Every row gives one point. Examples show where two turns around zero, p and q, send a point. Write where each new point lands after one turn and then the other. Backwards means that the second turn is done in reverse. Each puzzle has new turns, and all numbers are rounded.

Turn p:
[-1.56 -0.22  0.37] -> [0.75 0.45 1.36]
[-0.07  2.11  0.83] -> [ 1.07  1.63 -1.16]
[ 2.37 -0.75  1.07] -> [ 0.29 -2.00 -1.80]
[-0.74 -1.14 -2.27] -> [-2.10 -0.08  1.60]
Turn q:
[ 0.92 -2.19  0.20] -> [ 0.85  2.04 -0.90]
[-0.88  2.10  0.90] -> [-1.46 -1.96 -0.01]
[-1.85  1.28 -0.30] -> [-1.43 -1.01  1.45]
[ 1.81 -1.18 -0.80] -> [ 2.04  0.92 -0.54]
Where do these land?
q, then p: [-0.81  1.31 -0.75] -> [ 1.09 -1.14  0.67]
q, then p: [-1.70 -0.32 -1.45] -> [ 2.23  0.17 -0.29]
p, then q: [-0.77  1.05  1.79] -> [ 1.65 -1.10 -0.98]
q, then p backwards: [ 2.81 -2.36 -0.46] -> [-0.38  2.76  2.43]
q, then p backwards: [0.47 0.32 0.87] -> [1.03 0.13 0.08]

Turn p:
[-0.90 -0.85  0.13 -0.30  1.85 -0.95  1.70  0.62] -> [ 0.41 -0.58  0.49  1.35 -1.59  1.25 -1.30 -0.96]
[-0.31 -1.72 -1.67 -1.19 -0.33  0.03 -0.13 -1.69] -> [-0.82 -0.31  1.79 -2.32 -0.55  0.37 -0.62 -0.24]
[ 0.32  2.15  1.44  3.32 -1.65  0.33  1.11  0.55] -> [ 0.87  0.65 -4.28  0.53  0.54 -1.45  0.10 -0.15]
[ 2.81  1.10 -0.07 -0.45 -1.03  0.57 -0.21 -0.29] -> [-1.06 -1.27 -0.33 -0.05  1.32 -2.06  0.32  1.37]
[-2.13  1.44 -1.52 -0.44  2.59 -1.39  0.20  0.71] -> [ 0.59 -1.15  0.77  1.33 -0.28  2.03  1.08 -2.99]
[ 1.93 -0.35 -0.14  0.95  0.40  0.90 -1.68 -0.47] -> [ 0.87 -0.35  0.56 -0.59 -0.23 -1.87  1.37  1.35]
[ 0.04  2.54  2.44  1.90 -0.89  2.52  0.89  0.31] -> [ 0.63  2.11 -2.63  1.58  1.41 -2.71 -0.30 -0.61]
[-0.97 -1.25  0.37 -1.69  0.32 -1.75 -0.95 -0.76] -> [ 0.56 -0.21  1.75 -0.65  0.53  2.27 -0.69  0.60]
[-0.78 -3.05 -0.99 -2.11 -1.25 -0.26 -0.94  1.02] -> [-2.05  1.08  1.89 -1.17 -1.14  2.16  0.05  1.62]
Turn q:
[ 0.36 -0.66 -2.68  1.40 -1.50 -1.83 -0.41 -1.67] -> [ 0.09 -0.69 -2.10  1.76 -1.49 -1.20 -0.15 -2.56]
[-0.49  0.13  0.17  1.83 -1.20 -0.56  0.19 -2.12] -> [-0.49  0.38 -0.94  1.77 -1.53  0.59  1.50 -0.77]
[-0.89 -0.21  1.11 -2.40  1.81  0.05  1.95  1.63] -> [ 0.60 -0.21  3.30 -1.98  0.74  0.97 -0.93  0.19]
[-1.65  2.22 -1.68 -0.17  1.21 -0.51  0.71 -1.00] -> [-0.15  1.99 -0.19 -1.26 -2.00  0.78 -1.21 -1.43]
[ 0.40 -1.60  0.89  0.71  1.28  1.64 -0.45  1.24] -> [ 0.44  0.06  0.94 -0.65  1.01 -1.75  1.32  1.66]
[-1.91 -1.84  2.69 -3.22  1.09  0.50  0.44  2.25] -> [-1.43 -1.89  3.98 -2.32  1.54  0.60 -0.09  1.32]
[ 0.15 -0.07 -0.03  1.51 -1.79 -0.29 -0.21  1.42] -> [-0.04 -0.70 -0.32  1.97 -0.61 -0.78 -0.72  1.30]
[-0.74  1.62 -2.61 -0.01 -2.29 -0.13 -0.65 -1.89] -> [-0.55 -0.49 -3.16  0.06 -2.38  0.86 -0.95 -1.18]
[-0.26  1.86 -0.05 -1.02  0.39 -1.70 -0.82 -0.15] -> [-1.28  1.06 -0.27 -0.06  0.55  1.02 -1.74 -1.04]
[ 2.68 -0.68  1.35  0.78  1.23  1.62 -1.58  0.36] -> [ 0.74  0.85 -0.89 -0.01  2.88 -1.19  1.59  1.60]
[ 2.33 -0.76  0.83  0.59 -0.24  1.22  0.82 -0.08] -> [ 2.05 -0.36 -0.35  0.71  1.27  0.09  1.37  0.92]
Where do these land?
q, then p: [ 0.23  0.34 -0.34  1.02 -0.03  0.78  2.24 -0.26] -> [-0.89 -0.48 -1.21  0.09  0.43 -1.58 -0.19  1.34]
q, then p: [ 0.66 -1.29 -0.19 -2.46  0.58 -2.43 -1.39 -0.11] -> [ 2.53  0.08  2.67 -0.97 -0.22  0.59 -0.80 -0.92]
p, then q backwards: [-2.08 -3.02  0.61 -1.93  0.08 -1.25 -1.94 -0.36] -> [-1.20  2.22  2.34 -1.34  1.20  0.72  2.66  0.59]
p, then q: [-0.13  1.28 -1.82 -0.64  1.59 -0.44  0.13 -1.37] -> [-0.11 -0.63  0.62 -0.09  0.69  0.54  2.53 -1.42]
q, then p: [-1.02 -0.41  0.34  2.56 -1.61  0.01 -0.53  1.26] -> [ 0.12  0.56 -2.74 -0.14 -1.03  1.56  0.79  0.58]
p, then q: [1.18 2.56 0.92 0.19 1.08 0.13 0.64 0.29] -> [ 0.55  1.14  0.29  1.29 -0.12 -1.93  0.87 -1.63]
q, then p: [-1.69  1.13 -0.18 -0.42 -2.06  2.15  1.42 -0.24] -> [-3.00  1.88 -0.35 -0.35 -0.38 -0.52  0.37  1.38]
p, then q: [-0.38  0.34 -3.91 -0.81 -1.75  1.07  0.53 -1.09] -> [-1.86 -1.36  1.37 -2.11 -1.35  2.07  0.54 -1.96]
q, then p: [-1.27 -2.44  1.54 -0.46 -0.92 -1.50 -0.50  0.94] -> [ 2.01  1.78 -0.17  0.05 -1.40  1.56 -1.61  0.41]
q, then p: [ 1.88  0.44  0.59  1.24  1.84  1.02 -0.30  1.54] -> [ 0.47 -2.08 -0.47  2.52  0.37  0.06  1.11  0.06]
p, then q backwards: [ 2.61  1.07  2.45  1.71  1.21  0.46 -0.30 -0.61] -> [ 2.52 -1.40 -1.20  1.96 -0.58  0.90  0.09  2.07]
